Each row is a point. Each copy is the shape, with its points in the same order, turned, moved and blurred by noise. Say if it was mirrored as well.

Shape (8 x 3)
[[  1 -14 -18]
 [ 61  12  28]
 [  1 -54   4]
 [ 41  -5  17]
 [-11   5 -61]
 [-21  -3  -7]
 [ -2 -27   5]
 [-20   8 -26]]
Copy 1 (8 x 3)
[[  7 -12 -17]
 [ 64  16  32]
 [ -2 -46  12]
 [ 43   1  22]
 [  5  -3 -65]
 [-15   2 -15]
 [ -2 -20   7]
 [ -8   8 -34]]
Copy 1 is: only turned
Copy 2 (8 x 3)
[[ 19  -3 -11]
 [ 81  13  29]
 [  6 -33  21]
 [ 61   0  19]
 [ 11  11 -60]
 [ -1  11  -4]
 [ 11 -11  16]
 [ -1  24 -26]]
Copy 2 is: only turned
Copy 3 (8 x 3)
[[ -1 -21 -18]
 [ 72   3  15]
 [  0 -57   8]
 [ 46 -10   7]
 [-19  -2 -59]
 [-17  -5  -3]
 [  1 -31   7]
 [-18   2 -22]]
Copy 3 is: only turned

Shape (12 x 6)
[[-41  32  39  -2 -24   5]
 [ -2   2 -15  32 -20  -7]
 [ 43 -39  12   0  -2  55]
 [ 34 -25  15   8  37  77]
 [-11 -10  29 -30  -2   0]
 [-33  44  10 -37  -4 -19]
 [  1  -5 -28 -26 -40   0]
 [ -2 -14 -12 -19 -57  26]
 [-21  15  -9 -17 -31  -8]
 [-51  -7  -2 -26  15 -23]
 [ 41  -4 -12  35 -37  -9]
 [  9   6 -17  11 -41  13]]
Copy 1 (12 x 6)
[[ 13  53  41  17 -23 -35]
 [-11  -2 -19  41 -29 -20]
 [ 44 -34   8  24 -30  48]
 [ 35 -24  19  44  12  77]
 [ 15   2  36 -14 -11 -11]
 [-17  47  23 -21  -7 -25]
 [ 14   8 -22 -13 -47  -5]
 [ 46   6 -12  -4 -57   2]
 [  3  29 -12  -5 -34 -20]
 [  6  12   1 -21  24 -39]
 [-15 -30  -5  42 -66   0]
 [  9   5 -14  26 -53  -1]]
Copy 1 is: mirrored
Copy 2 (12 x 6)
[[-48  32  25  10 -30  -5]
 [  8   5 -22  25  -9  -7]
 [ 30 -35  19   0  -4  62]
 [ 12 -20  25   2  41  80]
 [-25 -15  29 -23 -14  -1]
 [-43  39  13 -40 -14 -30]
 [  2  -3 -27 -31 -37   5]
 [ -4 -12 -21 -14 -57  27]
 [-17  14 -15 -17 -30 -10]
 [-56 -15  -6 -27   6 -30]
 [ 48   1 -12  25 -28   0]
 [ 11  11 -22   5 -33  16]]
Copy 2 is: only turned
Copy 3 (12 x 6)
[[ -4  33  58   9 -26   9]
 [-15   6 -15  19 -15 -17]
 [ -9 -33 -18 -65 -12  14]
 [-35 -25 -13 -75  23  36]
 [ 25 -12  42 -14  -7   6]
 [ 38  39  41  19   6   1]
 [ 41   2 -13   4 -38   9]
 [ 19   1 -12  -9 -59  20]
 [ 27  14  11  19 -27   5]
 [ 30 -11  35  41  19  17]
 [ -9   5 -27 -14 -42 -46]
 [  5  19 -17  -5 -43   4]]
Copy 3 is: mirrored

Shape (15 x 9)
[[ 61 -26 -34  33 -33   1 -14   9   1]
 [ 53  24 -12  30  36  14 -43  38 -47]
 [-21  10   9 -19 -28  14 -33  16   2]
 [ 68  18  32 -22 -33 -34 -22  42 -38]
 [ 16  -9  13  -3 -25  18  31   3  29]
 [-19  48   3   6  29  27  37 -17  39]
 [-18  14  41  27   2 -43 -22  58 -10]
 [-22  21  29  30  38   2   4 -10  39]
 [ -9 -16 -13   1 -22 -20  29  -7   4]
 [ 44 -27 -32  24   8 -11 -33 -24 -10]
 [  1 -14  26  -3 -45 -25  13   6 -32]
 [ 16  -7  36 -20  40  20  10   9  19]
 [  5  33  -3  -1   3 -29  26  19  23]
 [  5  31  40   4 -42 -50  -3 -17 -11]
 [-13   9 -33 -10  33  -4  11  -7  18]]
Copy 1 (15 x 9)
[[ 59 -15 -45  37 -16   9   7  12  16]
 [ 51  24 -15  35  29  26 -54  45 -34]
 [-11  13  10 -15 -23  17 -24  11  23]
 [ 76  26  15 -12 -37 -19  -1  54 -22]
 [ 29   2  13  -1   0  29  29  -2  48]
 [ -3  51  25   4  59  37   7 -21  50]
 [-10  24  52  38  -7 -30 -10  47  -2]
 [ -4  26  46  30  49   9 -18 -19  41]
 [ -1  -2  -6  -1   8  -5  41 -11  19]
 [ 53 -20 -33  29  18  -9 -25 -15  -4]
 [ 16   4  19  -6 -35  -4  35   3 -18]
 [ 36  -9  50  -9  43  24 -13  12  29]
 [ 10  43   9   2  28 -13  22  21  32]
 [ 23  48  32   4 -32 -35  14 -17  -5]
 [-11  13 -12 -10  61  -1  -6  -9  29]]
Copy 1 is: only turned
Copy 2 (15 x 9)
[[ 60 -24 -25  36 -43  24 -25   3 -15]
 [ 52  30  -7  31  24  41 -44  17 -71]
 [-24  22   4 -18 -25  26 -19   3 -14]
 [ 60  23  47  -9 -33 -15  -8  19 -59]
 [ 11 -12  16  15 -20  33  27 -13  16]
 [-22  38  -6  35  33  43  36 -43  12]
 [-23  22  25  33   7 -22  -9  53 -39]
 [-33  17  10  50  41  11  -2 -24  10]
 [ -9 -22 -20  15 -22   3  31 -14 -15]
 [ 40 -27 -34  28  -6   8 -43 -29 -34]
 [ -5 -19  23   8 -45  -2  19   0 -47]
 [  8  -8  34   0  45  31   5 -17   0]
 [  9  28  -7  22   7  -9  36  -4  -4]
 [ -9  22  34  26 -42 -34  10 -26 -39]
 [ -6   7 -44   6  31  15  14 -27  -9]]
Copy 2 is: only turned
Copy 3 (15 x 9)
[[ 65 -30 -47  24 -32   9   2   5 -21]
 [ 71  31 -30  -7  29  25 -34  28 -59]
 [-14  27 -21 -18 -31   0 -29  -4 -11]
 [ 84  31  11 -42 -42 -31 -14  15 -31]
 [  7  -7   3   1 -23  22  30   1  23]
 [-21  43  -9  18  44  29  30  -9  31]
 [  9  42  25  13  -5 -40 -32  53 -24]
 [-12  23   9  34  45   8  -9   3  26]
 [ -5 -10 -12  15 -12 -22  36  -7 -13]
 [ 48 -34 -40  19  13  -7 -20 -22 -34]
 [ 14   7  23   0 -44 -24  21  -8 -38]
 [ 10  -5  23 -28  33  21  -7  12  14]
 [ 19  33 -12   6  12 -23  28  19  18]
 [ 29  45  26  16 -32 -44   4 -30 -10]
 [-14   4 -40  -7  44  -9  17  -1  -3]]
Copy 3 is: only turned

Shape (18 x 12)
[[ -66  -40    8   70  -27  -13   13    0   25   21  -21   -7]
 [  14  -18  -19  -21  -23   -9  -10    8   10   11   21  -23]
 [ -58   21   -4   21   -5    6   -1   -3    4    7   24  -61]
 [   8   33    5  -18   43  -18    5   76   26    7  -15    5]
 [ -10  -49  -14   27   11   32   -2   -4   24    1   81    5]
 [ -17   26    0    8  -21   32    9   34   -6   -8  -23   12]
 [  -2    8  -17  -12  -25    0    7  -10  -46  -24  -18   23]
 [  12   25   10   -1  -26   -8   -9    5   16  -19    4 -106]
 [   5  -11   14  -17  -14    3   19   24   12   -7    7    3]
 [ -15    8   -6  -29  -31    2   19   28  -10  -13    2   16]
 [ -14    2   26  -11  -18  -16   -7   -4   17  -26  -18   21]
 [  17  -33  -18   19    0   34   -1   11    4   25   -6    6]
 [  -1   33    9   34  -19  -19   75    0    4  -17   40  -55]
 [ -65  -34  -17  -16   27   -3   39   27    9   14  -27   -7]
 [ -72   13   60  -26   -9   24   -8  -13  -46   94   -6    5]
 [  17   32   14  -23  -28    0   37   -6   27    2   -8   17]
 [  20   22  -21  -29  -28    1   -8   -7   28  -24  -21   18]
 [   7  -12   16  -13    8   47   34   -8   -7   37    0  -22]]
Copy 1 (18 x 12)
[[-49 -46   0  59 -22 -22  -5  15  27  19   5 -22]
 [ 13   5 -22 -34 -21  -3 -14  15  -1  -4  35 -22]
 [-51  45 -13  31   2  -7  -6   4  -1   8  35 -49]
 [ -9  43  20 -31  24 -26  17  79  21  -4 -11  15]
 [-23 -34 -28   6  20  26  -2  20  13  -7  93  17]
 [-26  23   4  19 -20  19   8  35 -11  -6 -17  24]
 [  6  16 -10  -4 -24 -10   6 -16 -42 -21 -11  27]
 [ 13  56   1  13 -14   5 -20  26  -5 -38  26 -96]
 [ -8   1  14 -18 -18   4  24  22   6 -26  25   6]
 [-18  23  -1 -24 -44  -8  24  14 -13 -15   5  21]
 [ -6  -1  27  -4 -11 -21  -5  -7  11 -42  -8  12]
 [ 10 -27 -21   1   2  38  -2  25  -1  14   5   4]
 [  7  50  -9  53 -19 -28  63  19   4  -7  58 -40]
 [-67 -15 -15 -26   7 -17  45  23  10  15 -18 -16]
 [-50  26  67 -11  -5  21  -6 -44  -9  93  -3  -3]
 [ 23  33  16  -5 -28  -1  31   0  32 -21   4  21]
 [ 31  23 -13 -20 -23   0  -8  -3  15 -50 -11  17]
 [  7   5  12  -9  11  50  38  -3   4  26   8 -20]]
Copy 1 is: only turned
Copy 2 (18 x 12)
[[-90 -26 -10  73 -26 -31  10  14  32  35 -12  22]
 [ -8 -15 -26 -13 -40 -11 -10  12  16  23  32 -24]
 [-71  37  -3  26 -12  -1   0  16  11  25  17 -50]
 [ 14  33  12 -21  -5 -41  16 101  14  29  18  13]
 [-31 -28  -3  26  17  14   3   7  17   3  98  -8]
 [-18  21  -8  16 -32  14   2  54   8  -5  -7  26]
 [ -6  15 -34  -6 -35  -1 -10  12 -35 -18 -11  24]
 [ -7  34  16   5 -42 -20 -21  16  41   4  -9 -94]
 [ -7 -10  -5 -14 -28 -10  11  37  13  -6  17   4]
 [-24  13 -30 -13 -45  -4   9  45  -5 -17  14  18]
 [-23   0   8 -15 -22 -24 -24  16   9 -15 -13  29]
 [  0 -26 -17  26 -13  23   0  22  15  38  13  16]
 [-13  46   1  37 -43 -38  61  -4  13 -14  27 -49]
 [-58 -18 -38  -2  19 -16  43  65   0  36 -14   0]
 [-86  15  46 -24 -48  32  17  23 -53  76 -10  28]
 [  4  22   2 -25 -53 -14  34   7  27  -1   7  34]
 [ 10  18 -30 -27 -31 -13 -21   9  33 -12   2  29]
 [-10  -6   8  -6 -14  36  46  15   1  35   2 -14]]
Copy 2 is: only turned

Shape (15 x 12)
[[ -17  -27  -43  -18   15  -10   15   26    6  -21  -28  -19]
 [  31    6    0    5    0   -7   -5  -39   25    0    6   -9]
 [  -1   22   37    2   12  -33  -26   26   25  -15  -30    6]
 [  13   20  -61   11   -5   -3   38    1  -19   -1  -48   -1]
 [  32   14   37    6   10  -15   27 -114    3  -10  -50   -6]
 [  27   17   -2  -10    4    5   41   24   34    6   -5   15]
 [   3    6   28   -2  -17  -25   -4   12    9   -8   14   16]
 [  12   15  -24  -21    0   -4   47  -10  -17  -21  -18   -4]
 [  -3 -104   21   23   -2  -29   35  -18   -7    2  -57  -27]
 [   1   23   35   60   -6   52   42  -30   -7  -19   18  -17]
 [   5   13   -5  -21  -46   11   13   25   13  -11  -28   -2]
 [   4   -3  -11  -13    0   -7   38    8   20   59   -2  -45]
 [  31   10   14   -2  -19  -31   26   32   23  -25   -8  -23]
 [  -5  -27   22   54    9   87   -3   18  -28    2   11  -34]
 [ -10    5   21   37  -30   26   34   11   29  -14    9  -16]]
Copy 1 (15 x 12)
[[  7 -13 -41 -21   9   6   0  23  16 -15 -24 -30]
 [ 40  -9  17  12   1  -7  30 -15  -1  14  29   2]
 [ 19  29  35  10  19 -42   4  24  14  20 -33  12]
 [ 13  27 -54   8 -22  33  14   2 -29   0 -17  -9]
 [  6  -2  40 -15 -42  -7  72 -53 -47  70  14 -12]
 [ 25  -2   0  18   0  17  51  22  19 -15 -19  30]
 [  7  -7  24  36   5 -35  17  25   2  -7   5  19]
 [ -4   6 -18  -6 -14  15  36   2 -25 -24  -5  -5]
 [ -5 -78  -2   6  -7  10  15  36 -24  64 -37 -65]
 [-37  21  41  40   3  57  40  10   2  27  56  -3]
 [ 19  11  10   9 -44   7   3  37   7 -24 -16   6]
 [ 42 -26   6  44   2  37  26 -18  17 -20 -28 -29]
 [ 35  16  22  16   5  -6  41  51  -9 -16 -14 -20]
 [-28 -18  36  18  33  85 -35  30  18  26  38   3]
 [-11   9  26  41 -16  30  27  39  30  10  22 -11]]
Copy 1 is: mirrored
Copy 2 (15 x 12)
[[ -11  -40  -43  -21   26  -15   13   14   -3   -9    4  -37]
 [  38   17    1   13   35  -17  -17  -25    2  -11   11  -10]
 [  25   14   29  -45    3  -18  -14   18   40    6   -6  -43]
 [  16   14  -82  -17   -3  -10   11  -11  -25   25   13  -12]
 [  22   35   30   -6   30  -24   -5 -117  -34   10    5   -5]
 [  38   19   -7   -9   19    6   28   25    1    9  -15    8]
 [  25    9   26  -13   -5  -31   -1   20   17  -13    7   -2]
 [  11   18  -34  -20    7   -6   28   -6  -39   -1   13   -9]
 [   1  -90   10   -7    3  -58   29  -56   -7   25    1  -26]
 [  17   23   18   42  -39   35   19  -45    8   24   39    8]
 [  28    3  -18  -17  -27   -1    4   11  -20  -23  -28  -10]
 [   9   -2  -17   49   29  -28   10   22  -20   28  -30  -24]
 [  50   18    3   -2  -14  -25   38   16   -2  -14  -21  -40]
 [  19  -48   16   36  -44   50  -23    5   -5   43   54   -5]
 [  24    2    2   27  -41   15   22  -10   25    5  -10    1]]
Copy 2 is: mirrored
Copy 3 (15 x 12)
[[ -16  -17  -34  -20   32  -18  -21    7    4  -16  -27  -48]
 [  20   13    5    8  -19   -2   -2  -50   17    3   -5  -16]
 [ -13   33   39    8  -10  -49  -30    3   20   -8  -28  -10]
 [  -8  -10  -49   -2   -8   -8   32    2  -29  -11  -56  -17]
 [  23   16   22   37    4  -17   30 -118   -9  -30  -46   -1]
 [   6    1    7   -8    3    2   30   12   40    2  -26    2]
 [  17   28   30   21    7  -17   -8   10   13   -5    7  -17]
 [   9    9  -23  -14   19    3   29  -11  -11  -36  -31  -14]
 [  11  -64   33   35   52  -44    4  -38  -21   -8  -28  -87]
 [ -42   15   39   34  -22   46   49  -39   -4  -27   11  -32]
 [  15   25   -7   20    5   11    4   28   21  -17  -45  -38]
 [   0    8    0  -23   32    7   30  -16   12   56  -29  -48]
 [  13   20   15  -10  -12  -30   23   14   34  -18  -16  -48]
 [ -53  -26   54   15  -15   77  -10   -3  -28   -7   -1  -60]
 [ -29   12   19   38   -5   23   34    3   30   -9    2  -52]]
Copy 3 is: mirrored
Copy 4 (15 x 12)
[[ -9 -23 -31 -16  20 -36  28  25 -13   1   1 -27]
 [ 50  -8  -5   2  17  16 -11 -15  24  -6  12 -20]
 [ 19  13  37  13   7 -25 -18  33  13 -26 -26   6]
 [ 30  30 -54  17  19 -19  51  11  -8  32  -9 -25]
 [ 72  18  10  27  62  13  32 -78  23 -51  -2  -4]
 [ 35  12   2 -25  12  12  30  35  41  19  -5 -13]
 [ 21  -5  26   5 -24   5   1  16  18  -5  12  13]
 [ 30  20 -24 -13  15  -8  53   5  -4   2  25 -13]
 [-10 -84  12  23  44   0  65 -34 -19  -3 -37  -3]
 [  3  18   1  47  19  81  38   4  35 -19  38 -28]
 [ 22  17  -8 -19 -29   9  30  23  -7  -2 -23 -27]
 [  1   1  17 -25  24   2  20 -15  21  56  -2 -51]
 [ 44  -9  33   2   0  -3  28  45  -4   4   1 -30]
 [-52  -7 -18  29  30  94   3  24  -6  -1  12 -22]
 [  1  -6  10  22 -15  45  36  25  38  -7   7 -41]]
Copy 4 is: only turned

Shape (18 x 12)
[[  9   2  -6   2  19 -10  42  -1  13   2 -23  -9]
 [-16  11 -27   7 -19  65  25   3   6  13 -27 -26]
 [-14 -23 -38 -10  21 -21  12  -4 -65   8 -37 -16]
 [ 31   3 -37   6  23   1  31   5 -21 -12 -31  11]
 [-14   8 -16   4   7  -4 -14   0  26  13  -5 -18]
 [-21 100  65 -12  22  50  37  -4  16  19 -24  10]
 [-20 -12  -9   9   7   3  44  23 -15  11  10 -21]
 [-22 -16  32  -4  17  19  -5  -5 -27  -6   0 -25]
 [ 14 -27  15   4  17  -1  15  40  -8  21 -32 -19]
 [-20  -5 -30  11  -5 -15  34  12 -25  25 -26  -5]
 [ 19 -12  -1 -64 -57  18  12  20  21 -30 -13 -11]
 [-20   0 -24   5  16  22  27  -1  16  13 -19  39]
 [-13 -15  57  -1 -27  -2 -58   0 -62 -20  -3 -20]
 [ 14 -19 -18   6 -24   1  37  -4   0  23 -18 -16]
 [ -9 -26 -35   6  10 -14  41 105 -11 -19 -22 -26]
 [  2  -2 -28  -9 -79  -5  -4  -1  25  14 117 -24]
 [-16   1   7   8  -1   0  35  -6  26   7 -36 -25]
 [-14  14 -23  17  -1 -19  27   5  -3 -38 -27  19]]
Copy 1 (18 x 12)
[[ -5   7 -13 -24   7  22  20  16  10  16 -27  -1]
 [  8  27 -14  15 -27  59   6  19  55   0  -9   2]
 [-21  26 -47   1  69  39 -20 -14  18  -9 -16 -23]
 [ 12  32 -21 -12  34  22  10   7   2   8 -19  22]
 [ -4   7  -6   2 -15 -10 -16   3  21   1 -34 -35]
 [  0  25  73 -60 -34  48 -43  46  28  41  23 -24]
 [-25   2  -5  12  28  13  16  34  36  -5  -7 -13]
 [ -9 -21  16   3  18  49 -21  -5  21 -16  -4 -31]
 [-14  -9  13  13  39  28  -3  15  29  -6 -49  15]
 [-30  35 -22  -3  38  15   3   4  46  11 -12   1]
 [ 41 -27  -8 -49 -12  25  15   0  67 -51 -26  21]
 [-17  17 -24  -4 -15  13 -23  21   4   9  -2  32]
 [  6 -29  41  17  40  35 -31 -68  43 -50  -1 -46]
 [ -6  -2 -25   1  11  18  23  -7  53  16 -23  10]
 [-26  37  -3  16  53   6  38  56  30 -65 -54  16]
 [ 43 -57 -31  22 -14 -72  29  15  95 -25  38 -36]
 [-25   4   2 -26 -22  26  13   5  35  11 -35  -9]
 [-13  44  -8 -26  20   2  15 -15   0 -25  -2  10]]
Copy 1 is: mirrored
Copy 2 (18 x 12)
[[  3   8  16  10  -1  11   7  17  -8  30 -35 -33]
 [-22  -9  18  19 -59  42 -19  32 -24  11  14 -27]
 [-24 -25   4  -9  34  -2  28  38 -52 -18  -8 -39]
 [ 14   8 -17  19  12  13  10  38 -40  24 -16 -13]
 [-28  -5   1 -11 -14 -11 -26  19  16  18 -14 -18]
 [-24  90  96   6 -37  33 -24  32   6  28 -10  16]
 [-16 -19  26  21  11  23  13   8   4  22   6 -46]
 [-23  -3  34  15  16  10 -28  -4  -6 -33  -7 -21]
 [ 23 -15  28  17  22   4 -19  40   5   1 -13 -52]
 [-14 -29  24   7   0  -6  30  36 -19  24   1 -34]
 [ 31  17 -19   6 -60   9  15  10  32 -44   4 -34]
 [ -3 -20  17   6 -15  29   5  30  -2  30 -18  20]
 [-17   6  35  25  18 -53 -36   2  -9 -76  27 -11]
 [ 15 -21  11   8 -27  -1   9   8 -17  21  -3 -45]
 [  1 -24 -13  58  29  22  27  71  37  11   6 -74]
 [-18 -11 -31 -13 -42 -23   5 -79  54  24  79 -33]
 [-11  -6  34  17 -31   0  -3  18   0  22 -41 -37]
 [-20   4  -3  42  -8  -9  32  30  -9  16 -27   1]]
Copy 2 is: only turned

Shape (15 x 12)
[[ 10 -10   7  11  34  -4  23 -27  -5 -62  29  24]
 [-28 -30 -19 -19  -6 -12   5 -48  21 -26 -21   5]
 [ 21  35   0  -2   7  21 -73 -18   7  56  19 -12]
 [-24  20  -2  -2  24 -32 -25   4 -22  27 -30   6]
 [  2  28 -16  -4 -56 -35 -14  22 -17  40  -1 -21]
 [ -2  -3  46  15   5 -33   6  13  18   7 -48 -39]
 [ -2 -21  31 -52 -15 -47   7  16   8  19  20 -12]
 [-22 -16  11  12  19  36  18 -18  46   1 -25 -53]
 [ 30 -25  -6  10  -2  30  27  17 -44   1 -12 -33]
 [ 13  22  44 -73 -35 -41  14  42   5 -54   3  -9]
 [ 46  -5  16 -41 -16 -21  -1  -3  18   8 -18  13]
 [-16 -51 -14   8  16  18   8  10  31 -22   6   9]
 [-15  -1   3  -5   5  22  37 -15  17  15  13  23]
 [-24   9  80  42   5  12 -58   8   0   8 -40 -43]
 [ -5  22  23 -12 -19  63  29  -2  -2  49  36  -7]]
Copy 1 (15 x 12)
[[  3   8   0  54 -18   7  33  44   2 -22   6  42]
 [ 15 -10 -52  44 -16  20  -4  -8 -26 -13  17   5]
 [ 31  58   6 -43 -15  -4   1 -52  47  31 -23   9]
 [  4 -29   4  10   0  -2 -18 -13  22  40 -30 -21]
 [ 32   7  -3 -62   5 -12 -40  16  12  40  16 -29]
 [ 63 -31   5  11  51  11  10   1  12  -1  -8 -29]
 [  7 -18  -7 -19  55  21 -26   6  18   5  44  21]
 [ 36   5   2  23  11  23  46 -34 -34 -30  11 -27]
 [ 18  20  15 -16  27  11  28  22 -61  33 -15   7]
 [  0  24 -22  13  83 -22 -26  66  30 -13  41  -4]
 [  4   5 -47 -31  38  10  -2  14  21 -15 -10  15]
 [  5 -15  -1  18  -7  -8  20 -17 -40 -30  18  27]
 [-12   6  13  -6 -16  30  -2  10  -8 -34   5   5]
 [ 96   9  41  25  35  -9 -12 -36  20   1 -40 -17]
 [-14  45  47 -45   5  44 -10  -9 -22 -18   4 -13]]
Copy 1 is: mirrored
Copy 2 (15 x 12)
[[ -5 -46  41 -31  22   2  46   4   7 -32  15  12]
 [-15  17  34 -22  -3  -7 -10  -7 -11 -49  14 -30]
 [ -4 -33  -6  66 -20 -14 -47 -10 -13  37  24  24]
 [-28  23   7  39   1 -19  -4   5 -23  -6 -26  32]
 [ 25  11 -37  10 -26 -22 -24  -4 -39  29 -41   1]
 [-15  23   3  23  56 -20  18  10 -33  18 -18 -37]
 [ 15  21  -6   2  -9  39  22  30 -55  16   5 -14]
 [-29  26  14 -10  55 -19 -12 -26   8  19  44 -33]
 [ -7 -10 -34 -35  38  -1 -15  22  32  21 -24   2]
 [ 52   1 -31   9  23  56  53 -13 -52 -21 -22 -24]
 [ 46   2  17  22  11  22  -8  25  -3  -3  -8 -22]
 [ -6  13   2 -26  11 -29  25  17  14 -21  51  -8]
 [  1  14  29 -11 -12   3  22 -11  27  18  17   2]
 [-66 -22 -32  70  47 -33  13 -14 -21  22  -2 -39]
 [ -4   1 -15  -4 -23  26   2 -26  39  69  22   3]]
Copy 2 is: only turned
Copy 3 (15 x 12)
[[ 47  -6   3  17 -21 -20 -39   5  52   7 -11 -26]
 [ 17 -44  27  54 -17  -4   6 -23   4   0 -22 -13]
 [-58  25 -19 -13 -39  55  34 -23  28  49  -2   6]
 [-25   1  20  -1  30  12  -8  -7  -3  46 -40  19]
 [-56  32 -13   7  35 -19  49  -5  -9  -8 -12  15]
 [-18 -26  59   3  56  10  10   1  11   7  26  -6]
 [-20  -5 -11  15  25 -25   3  -8 -32  11  20 -48]
 [ 14  -6  68  19  -5  57   8 -21   8 -21  28  -1]
 [  5  22  16   1  -5 -10 -22 -15   7 -16  45  52]
 [-25 -29 -13 -36  24 -38 -18  22 -23 -44  -7 -66]
 [-12 -27  -5 -15  -4 -22  22 -37   0  11  16 -18]
 [ 24  -9  -2  44   5  26 -24 -41  31 -19  -2  -9]
 [ 55   6  -6  12  -4  24  23 -17  -4   2  -1  -6]
 [-39 -27  38  -2  35  73  -2  61  30  27  20  19]
 [ 35  49 -22 -21 -15  53  42  -8 -25 -15  28  15]]
Copy 3 is: mirrored
Copy 4 (15 x 12)
[[-43 -43 -30 -13  17   1 -25  -4  -8 -49  37   4]
 [-37  -2 -11  17  65   6  -5 -18  31  -4   6  -1]
 [ 62  37  15 -69  49   5  12  25 -17  -8   9 -13]
 [ -4   5   8  -8  24  16  35  42  -2 -11 -15 -46]
 [ 16  56  15 -13 -16 -20  27  21  12  -5 -40   0]
 [ 29 -24   0  41  24  18  33  16 -12 -27 -40   6]
 [-29   1  41  -6  12  18  19  18  -7  -4 -30  51]
 [ 32 -44 -14  11  59  -1  38 -51   4  -6  -4   6]
 [ -1  -8 -40  -6 -13  -9  12 -34 -51  12 -24  -8]
 [-45 -10 -27 -13  -3  11  26  49  16 -32 -49  86]
 [ -4  -4  -3 -13  33   5 -28  30  -5   5 -46  32]
 [ -8 -40 -13   4  16  16  -2 -25  18  20  35  10]
 [-13 -33  11 -38  21   8  -5 -38  19 -13 -14 -10]
 [ 69   6 -19  19  31  72  55   9 -23 -48  -9  -9]
 [ 21  -6  13 -84   5  10  19 -60  -5 -14 -34   6]]
Copy 4 is: mirrored
